Each point is reached from the start by the listed moves, each made 0, 1 or 2 times, or once backwards (-1), plus a little noise. Say if it took an odd or an even number of moves. Then give how often each move was made.
In the rows, zero is written as 128.

Moves:
(1): [137 155 132]
(2): [126 141 146]
(3): [152 124 142]
Start: [145 125 127]
Points:
[182 200 185] => odd (2, 2, 1)
[144 125 127] => even (0, 0, 0)
[118 141 130] => even (0, 1, -1)

Moves:
(1): [161 137 138 112 131 151 163 126 122 128 113]
(2): [129 169 138 146 134 138 130 131 110 123 143]
(3): [106 127 164 142 124 139 132 146 153 114 160]
(4): [161 128 151 162 135 135 129 122 134 141 120]
(5): [125 103 121 122 158 113 133 151 120 122 132]
(6): [126 131 146 110 135 155 112 138 132 145 116]
(7): [100 131 128 122 143 142 158 128 130 129 119]
(8): [117 129 124 141 120 124 123 170 130 149 130]
(9): [120 135 113 123 146 122 136 126 174 141 136]
Start: [128 115 127  98 128 109 130 131 122 141 124]
Points:
[136 234 135 133 168 157  73 107 180 222 120] => even (-1, 2, -1, 1, -1, 2, 0, 0, 2)
[107 156 198 134 125 191 222 158 162 167 113] => odd (1, 0, 1, 1, -1, 0, 2, 1, 0)
[129 149 158 148 152 139 206  76  59  98 113] => odd (0, 1, 0, 1, 0, -1, 2, -1, -1)

Moves:
(1): [155 125 148 125 123 128 118 137 139 130 119 127 128 130 109 134 133 134
 133]
(2): [124 137 127 130 125 135 143 117 137 126 136 125 127 128 128 131 134 129
 126]
(3): [128 121 147 123 117 125 137 121 109 125 122 120 126 124 135 123 135 130
 134]
(4): [132 118 130 149 127 125 128 132 131 131 142 123 117 127 119 124 138 119
 125]
(5): [130 127 134 121 144 124 120 127 126 129 136 135 142 126 115 130 122 120
 138]
(6): [136 111 117 136 126 147 126 109 121 116 129 125 145 124 134 144 112 122
 127]
(7): [130 117 122 127 140 119 135 121 135 128 133 126 130 136 128 123 120 140
 123]
(8): [129 126 128 132 135 139 127 146 135 126 134 121 131 108 126 107 123 140
 138]
(9): [108 113 135 124 120 139 125 136 152 117 133 138 136 112 133 142 131 131
 120]
(10): [117 116 119 133 124 133 122 124 125 152 129 147 118 123 124 122 125 128
 142]
(11): [126 134 121 125 118 116 128 118 129 129 142 118 130 122 127 133 121 134
 148]
(12): [140 132 128 126 117 130 131 141 116 116 131 144 135 132 126 120 113 130
 128]
(13): [129 131 120 124 130 129 135 138 124 129 136 132 139 139 119 131 143 130
 127]
(14): [123 125 132 142 132 137 132 140 127 112 129 128 130 150 139 132 123 133
 151]
(15): [138 131 127 131 129 127 126 137 131 131 128 137 121 126 147 137 125 122
 127]
(16): [119 119 130 137 123 119 151 131 122 127 109 135 118 125 113 137 120 141
 137]
(17): [126 120 123 119 132 123 126 130 125 115 139 136 112 128 133 136 139 129
 137]
(18): [125 128 129 143 125 125 118 122 127 122 120 135 139 124 134 124 147 146
 125]
Start: [128 134 120 141 118 132 130 122 141 133 145 138 119 125 133 125 129 133
 122]
Points:
[ 89 100 138 124  75 163 113 126  91  33 171 188 224 154 209 165 100 145
 170] => even (-1, -1, 2, -1, 1, 1, 0, -1, 2, 0, 1, 2, 1, 2, 0, -1, 0, 1)
[149  83  87 237  29 130 180  40 105 102 175 168 124 120 156 162 116 170
 148] => odd (0, 2, 1, 2, -1, 2, 1, -1, 0, 1, 2, 2, 0, 0, 1, 1, 0, 2)
[170 132  53 117 156 155  86 153  91 147 222 236 117 192 144 181 112  53
 196] => odd (0, 0, -1, 0, 2, 1, -1, -1, -1, 2, 0, 1, 2, 1, 2, -1, 2, -1)
[134 114 117 102 161  90 122 111 210 116 244 113  85  50 146 173 115 112
 157] => even (0, 1, 0, 1, 2, 0, 1, 1, 1, -1, 2, -1, -1, -1, 2, 0, 2, -1)
[192 113 138 187 126 156  57 162 122  95 137 212 189 122  85 126 123 128
 115] => odd (1, -1, -1, 1, 2, 1, -1, 0, 0, 0, -1, 2, 0, 0, 0, 0, 0, 2)
[156 119  93 121  88 151 127 151  65 105 154 155  76 127 189 129  80 132
 223] => even (0, -1, 1, -1, -1, 1, -1, 1, -1, 1, 1, 1, 0, 1, 1, 0, 2, -1)
[191 122 147 143  95  85  49 159 151 169 188 201  65 144 135 147 115 112
 220] => even (2, -1, 0, 1, 1, -1, 0, -1, 0, 2, 2, 1, -1, 1, 2, -1, 1, 0)
[101  69  40 189 133 171 106 136 221 161 236 130 128  94 166 115 109 173
 183] => even (0, 0, -1, 1, -1, 1, 2, 2, 1, 2, 2, -1, 1, 1, 1, -1, 0, 0)

Moves:
(1): [124 129 132 133 138 135 118 122 127 133 136 126 118 123 134 118 141 124
 133 143 132 158 116 131]
(2): [138 142 131 153 150 111 141 131 126 134 127 123 116 151 120 130 156 104
 103 102 151 132 115 136]
(3): [130 141 130 149 110 124 139 127 124 130 137 130 118 139 118 121 129 142
 115 138 134 121 118 101]
(4): [123 134 110 128 120 155 129 136 163 140 138 125 126 128 107 128 113 148
 107 146 116 138 102 143]
(5): [140 132 117 126 138 153 134 126 120 133 131 131 143 135 133 131 146 127
 132 108 129 131 127 112]
(6): [136 139 122 133 125 142 119 119 123 125 136 130 125 131 136 124 131 124
 110 136 144 119 130 121]
(7): [128 127 124 116 125 133 135 139 128 111 119 122 138 113 142 131 118 119
 119 134 106 147 113 138]
(8): [131 130 148 132 126 136 136 143 130 108 108 145 120 165 131 117 104 138
 107 117 141 120 129 139]
(9): [147 131 122 131 136 130 128 136 139 132 133 126 126 124 137 120 138 128
 124 124 128 125 149 131]
(10): [120 140 116 117 128 119 136 133 123 130 112 117 132 144 119 139 127 133
 138 120 130 140 130 123]
(11): [106 121 109 126 137 121 118 135 133 120 120 120 125 124 137 128 115 120
 124 105 127 107 138 129]
(12): [127 104 118 131 134 134 125 112 136 136 123 129 142 126 133 117 125 133
 139 125 132 130 128 129]
(13): [136 120 106 128 128 118 135 137 126 116 120 138 124 134 117 119 129 129
 149 149 143 128 139 123]
(14): [151 133 150 122 152 143 132 130 166 146 119 105 139 131 142 137 106 112
 134 121 109 114 122 136]
(15): [154 151 131 127 144 128 124 137 131 129 122 144 131 127 131 122 131 146
 132 137 147 132 134 125]
(16): [129 152 117 130 133 113 134 129 141 126 122 133 115 122 137 118 111 119
 133 125 138 129 127 127]
(17): [129 125 138 137 138 122 131 122 137 133 125 138 121 135 132 127 116 128
 129 136 124 118 131 129]
(18): [135 123 134 140 133 122 121 121 132 134 128 119 122 136 105 133 116 130
 130 116 125 126 137 127]
(19): [137 134 132 126 131 117 117 138 137 119 120 134 135 137 120 118 142 123
 132 148 137 139 161 136]
(20): [130 127 114 121 113 125 133 129 129 137 142 129 126 122 126 123 123 128
 114 128 127 117 132 101]
(21): [103 120 143 137 121  95 147 124 143 143 133 125 132 131 123 146 124 128
 141 125 145 140 137 120]
(22): [132 127 123 131 117 136 113 140 134 130 120 119 131 130 119 143 138 124
 111 117 121 130 126 138]
(23): [111 144 120 140 138 140 122 116 131 133 111 133 105 111 123 120 125 126
 131 147 158 104 131 126]
(24): [122 118 123 138 122 132 122 138 124 132 132 139 135 126 137 107 115 126
 120 138 132 136 132 137]
Start: [124 101 154 134 113 122 128 148 136 130 124 140 136 135 117 140 110 139
 122 131 118 125 137 149]
Points:
[ 74  25  74  87  72 140 181 161 125  88  56 143 172 141 176 145  86 154
 145 111 187 121 169  62] => odd (1, -1, 0, -1, 1, 1, 2, 2, 1, 1, 1, 2, 2, 0, 0, -1, -1, -1, -1, 2, 2, 1, 1, -1)
[194 161 103 180 153 181 107 176 241 125  61 188  80 132  54  52  52 184
  78 215 181 196  29 237] => odd (1, 1, 0, 2, -1, -1, 1, 1, -1, -1, -1, 2, 1, 0, 2, 2, -1, 1, 0, 0, -1, 1, 1, 0)
[103 125 127 132 127 121 147 203 226 186  82 102 169 180 154 148   7 132
  61  75 205  28 229  95] => odd (-1, 0, 0, 0, 0, 2, 0, 1, 1, 2, 2, 0, 0, 2, 1, -1, -1, 0, 0, 2, 2, 0, 1, 2)
[117  94  79 133 131 144 161 166 159  94 146 189  85 109 199  73  94  79
  87 185 193  70 205 101] => even (1, 0, -1, 0, 1, 2, 1, 1, 2, -1, 1, -1, 2, 0, -1, 0, 1, -1, 0, 2, 1, -1, 1, 0)

Moves:
(1): [116 127 119 134 138 126 124 132 118 132 116 127 115 116 118 122 126 151
 150 132 108 139 124 121 123 136 132]
(2): [126 130 129 121 135 110 122 135 119 143 122 119 128 125 131 137 135 126
 136 108 131 120 139 130 127 123 130]
(3): [123 129 124 131 128 139 122 122 121 134 126 128 128 132 118 142 150 134
 120 133 131 135 140 123 121 132 121]
(4): [128 132 128 127 124 124 125 132 126 129 127 125 122 119 140 133 121 131
 126 118 131 129 127 127 141 128 133]
(5): [127 130 133 128 134 120 135 122 136 122 126 141 124 126 130 137 143 127
 140 117 128 136 115 124 124 124 134]
(6): [139 123 120 134 121 121 126 133 127 128 133 119 118 117 123 118 118 115
 139 127 123 135 127 131 121 124 126]
(7): [131 129 116 134 131 125 138 133 122 121 121 127 129 123 136 123 117 135
 120 143 121 137 120 119 131 141 120]
(8): [125 119 130 119 127 132 125 118 134 146 128 123 119 121 123 130 127 119
 109 129 145 120 116 131 130 136 127]
(9): [128 147 133 136 114 121 128 125 125 140 123 118 116 131 139 128 131 148
 120 134 117 119 143 145 124 125 120]
(10): [140 137 107 114 119 132 122 133 126 147 127 138 129 130 108 128 129 133
 136 128 118 131 132 129 131 136 134]
(11): [125 130 133 123 125 119 126 127 126 132 131 128 127 125 134 138 130 130
 134 130 123 134 126 132 127 136 129]
(12): [125 141 124 121 135 133 133 127 126 131 156 132 139 125 140 143 130 117
 126 131 132 121 134 114 124 116 136]
(13): [132 112 120 129 132 142 125 120 129 129 120 134 128 140 126 120 135 126
 127 132 126 130 125 122 125 122 127]
(14): [118 125 132 116 121 126 138 127 124 136 124 128 123 121 128 131 134 131
 120 132 125 138 118 125 132 128 136]
(15): [116 117 133 136 134 127 147 131 138 126 149 128 139 119 139 132 126 143
 133 121 120 132 131 114 127 136 126]
(16): [127 134 115 116 127 125 125 135 140 129 141 131 131 130 119 133 115 115
 127 117 115 134 126 128 130 134 126]
(17): [121 135 129 116 125 122 122 133 135 134 123 129 124 141 127 121 143 128
 134 125 129 130 123 132 129 123 128]
(18): [132 128 122 126 130 139 125 123 116 122 130 119 136 111 130 130 131 127
 126 128 124 125 131 125 118 134 130]
(19): [129 129 129 124 129 132 138 125 129 126 125 134 126 122 131 127 126 129
 132 128 138 135 128 120 124 127 130]
(20): [121 131 118 116 127 131 129 121 129 116 128 127 133 120 131 133 137 128
 125 152 123 133 125 135 139 125 115]
(21): [125 121 136 123 124 122 126 128 137 128 137 111 123 112 129 133 130 133
 117 138 122 117 133 112 119 134 129]
(22): [127 124 124 120 128 119 124 127 132 126 125 139 127 132 129 119 129 132
 120 130 128 134 123 135 135 128 124]
(23): [129 112 139 140 122 125 122 129 143 139 115 127 127 120 118 137 124 133
 131 127 134 139 115 130 107 134 132]
(24): [116 133 136 140 123 126 121 130 137 143 124 132 138 123 122 125 126 130
 118 132 113 117 142 124 129 136 122]
Start: [125 133 120 129 117 119 138 123 120 125 114 120 118 118 140 118 158 118
 108 133 127 121 131 119 136 122 130]
Points:
[115 140 122 131 117  95 138 121  89 166  93 146  55  82  94 148 211 163
 178 123  87 163 125  70  91  98 195] => even (2, 0, 1, 0, 2, 1, -1, -1, 0, 1, 0, 1, 0, 2, -1, -1, -1, -1, 0, -1, 1, 0, 0, 0)
[145 137  33 147  78 184 134  88 116 154 137 121 120  88 143 130 167 175
  87 180  70 138 160 149 160 150  82] => odd (0, -1, 1, 2, 0, 1, 0, 1, 2, 2, 0, 0, 2, -1, 2, 0, -1, 1, -1, 2, -1, 0, 0, 0)
[169 184   7 183 103 115 115 172  74 198 116  86  81  80  85 157 115 187
 172 163  44 174 193  91  54 143 116] => even (2, 1, 2, 0, -1, 2, 2, -1, 2, 2, -1, 2, 0, -1, 0, 1, -1, -1, 0, 0, 0, -1, 2, -1)
[103 232  92 120 109 126 120  95 109 162 181 142 163  30 154 239 203 126
 102 140  71 122 203  88 106 161 117] => odd (0, 0, 2, 1, 2, 0, 0, 0, 1, 1, 2, 2, -1, -1, 0, 1, -1, 2, 1, 1, 0, 0, 0, 2)
[144 140  75  80 113  62  99 151  92 221  54 111  96  46 104 158 184 154
 141 114  86 160  97  83  64 172 182] => even (1, 2, 0, 0, 1, 0, 2, 0, 0, 2, 1, 1, 0, 1, -1, 0, 1, 2, 0, -1, 1, 1, 2, 0)
